Every row gives one point. A path goes straight from each point to the next, and from the last back to the first. The post is the endless flat space through its rows: a point in 2 columns, a line in 3, a plane in 4, and so on, so that a path can go around it. How many times does the path go around the post? Going back the other way cancels.

Post (1 x 2)
[[12  0]]
Path (27 x 2)
[[  5  22]
 [-24   2]
 [-23  -7]
 [  2 -38]
 [ 38 -31]
 [ 34 -36]
 [ 62   7]
 [ 28  62]
 [-15  18]
 [ -7 -25]
 [ 15 -26]
 [ 40  -8]
 [ 20  82]
 [-22  16]
 [-43 -35]
 [-14  36]
 [-60   9]
 [-13 -23]
 [ 48 -57]
 [ 80  32]
 [  8  60]
 [-24  11]
 [ -2  23]
 [ 37  48]
 [ 33 -10]
 [ 41 -10]
 [ 65  33]]
Times around: 3

Post (8 x 9)
[[ 37   5 -17 -25  -7 -39  -2 -18  -6]
 [ 69 -23 -43 -51  47 -14 -20 -40  11]
 [-56 -30  -4  -4 -58  -9  41 -18  50]
 [  1   4 -25  17 -13   5  -7  25 -45]
 [-12 -55  33 -13 -23 -26  25 -79  68]
 [  6  -1   9 -26  32 -12   6  38 -18]
 [ 40  -1  -9 -28  18   6  31  32 -49]
 [ 18  47   7  -4  21   6  20  28 -40]]
Path (21 x 9)
[[   1  -38  -13  -38   23   22   64    8    5]
 [  38    5  -24  -16   46  -30  -55   16   50]
 [ -20  -22   -7  -17  -63   29   61   68  -32]
 [   2  -45    5  -21   35   16   -2   17  -22]
 [   0  -33  -25  -53   58    2   38  -19  -27]
 [ -35   12  -40    3   10   24   13    8   19]
 [   9  -61   33    1  -38  -36   27   -7   13]
 [  -1  -14   58  -43   20  -17   23    1   50]
 [ -20   -8  -14   -9  -46  -24  -12  -45  -10]
 [ -48   26  -23  -20  -39  -15   61   18   11]
 [  11   19  -21   -7   12  -27   10   47  -32]
 [ -87  -77  -79   28 -102   31   65   61   25]
 [  48   -9   76  -13   15    0   -6  -55   41]
 [ -27  -65  -17  -21  -11  -27  -38   13   22]
 [   8    4  -15  -10  -13   13   38  -77   10]
 [  51   39  -66   51   15    6    2  -12  -99]
 [  28  -28   26  -36    7  -36   38   17   59]
 [  82  -10  -21  -29   42  -27  -61  -38    4]
 [ -73  -68  -15  -32  -29   14    4   24   30]
 [  -8  -15   47  -43   39  -39   27  -36  -20]
 [ -14   36    7  -10   67  -33  -49   23  -24]]
Times around: 4

Post (17 x 18)
[[-29 -19 -21  43  32 -10 -19 -33 -42 -90  18  25  21 -13  13  23  25 -17]
 [ 46 -12   2   7  24  13  37 -13  23  20   8  -7   4 -28  10 -44  19  19]
 [-17  -3  30 -20  47 -23  17 -18 -13 -17 -24 -38   5 -15   1 -22  -1  14]
 [ 28  78  25  -5 -10  32  -4  -9   9  85  48   7 -57  31  32 -17 -46 -46]
 [-57  16  31 -36  38  33 -34  74   9 -30   7 -54 -28 -69  17  97  13  28]
 [-25 -42   7  85  19 -32   4  -4  13  17 -19  20  -4 -12 -17 -18  17  -6]
 [ 39   1  -4  34 -23 -25  -9  11 -61 -36   4  41  -9  -9   2  13 -47  -8]
 [ 29  14  24  16   2  62  16  23  21   0  -1 -26  48   7  22  -9 -25  88]
 [ 26  -4  -2  -2  -3  11  29 -57 -34  11 -19   0 -20   5 -55  18   0 -41]
 [ -2  32 -14 -36  16  25  40  -8  12   1 -18  33  13 -11 -27 -31  13  47]
 [-33 -14  25   6   7 -12   6 -38  11 -21  -8  20  42 -21  15  -3  55 -37]
 [-14  27  27  20  -3   6 -32   1  57 -37  64 -43  50 -46   1   6 -22  99]
 [ 26  28 -27  17   0  -1  86 -31 -18  20  10   4  -2 -42 -12 -15   7 -19]
 [  9  11 -50  14 -60 -81 -68 -18 -31  -8  11 -23 -45  51 -25  10 -42 -40]
 [-22 -19   1   9 -11  22  14   0  -7  -7 -11 -14 -39 -34 -15 -57   8 -19]
 [ 30  36  28  26  -3 -41   4  -8 -47 -58 -29 -40 -21 -18 -33 -22  20  20]
 [-20 -41  23  11   4 -11  24  -3 -14  12   5  21 -17  21  -3   1  21  -6]]
Path (26 x 18)
[[   5 -101  -33   68   -1  -73   42  -44  -19    1   -9   53   16   10
    17   14  -30   18]
 [ -25  -35   83    7   -9  -94  -11   -5  -49   11  -23  -41  -44   -2
    -9  -11   12    4]
 [  50  -38   15  -10  -41  -20  -66   28  -24  -26   -5  -47  -24   31
   -11  -48   25   44]
 [ -36  -96  -23    1  -26    6   33  -25  -36   78   28    1  -72  -69
   -18   -9  -19  -53]
 [ -48  -15  -10   22   -6  -35   28  -10   26   30   -3  -23  -56  -43
    37  -33    6  -16]
 [ -59   -4  -36   40   13   -7   27  -87  -64  -21   17   30  -72  -10
   -17   14   44  -76]
 [   5    7   -2   35   21   20  -31   25  -28   30   12    9  -80   -5
    39  -16   23  -25]
 [ -22    8   59  -42   -6  -64    5    1  -48   49  -25  -93  -60    9
   -78  -48  -19  -27]
 [ -13   32  -12   43   33  -54   -4    1    1  -16   -4   39    6   10
   -59  -18  -24   -6]
 [  45  -38   61  -17    6  -27   71   28  -38   87  -17  -59  -95  -35
   -24   85  -18  -72]
 [  23  -38    6   42   40  -59    2  -36   -3  -35  -45   22   14  -48
   -29   31   32   22]
 [  29  -12  -24  -44  -24   19   27  -43  -25   -9   53   16  -32  -80
   -12  -35  -14   -9]
 [  11    0  -14   92    5   20   -7  -43  -29   11   67   31  -12  -34
   -10    8    1  -40]
 [  12  -15    4   -9   -1   40   27  -30    9  -33   32   -7   40    3
   -52  -33   50   -3]
 [  12  -10   11  -12   10   24   50  -40   27  -33  -55  -18   -3  -29
   -46  -87   30  -49]
 [ -23  -10   36  -22  -34  -16  -33    9   26    2    4  -30  -28  -36
     6  -47  -44    3]
 [ -49  -67   13   58   48   35    9    0  -34  -40   -8    9   45  -11
    82   38  -25    7]
 [  22  -49    9   31   38  -59   78  -30   -2   23  -33  -32   39   17
    48   21   30   47]
 [ -23   82  -31   -8   11   55  -28  -37   15  -65   99    9  -48  -13
   -55   58   10   26]
 [  45   76   -3   41   20   38   67   43   24  -11   66   -2   21  -54
    26   43    5   71]
 [  30   -5  -16   37   62   11   43   13   24   25  -41   51   24   -5
     9   37  -30   50]
 [  -3  -23   19   20   25  -19   31   -8  -52    0  -19   27  -14   27
    64    7   31   18]
 [ -23   13   -4  -49  -15   60    2   20  -30   46  -11   29  -21   -6
    22   27    4  -28]
 [ -22  -17   -2   27   -7   17  -41  -22  -15  -14   30  -22  -15   13
   -33    4  -20  -18]
 [ -43   -1   49   29  -15  -43  -51  -37   -9 -116   -8   35   55  -10
   -26  -74   12  -68]
 [  58   43   87  -33   75  -66   45   -6    7  -23    4  -41  -62  -16
   -26   12   44   60]]
Times around: 3
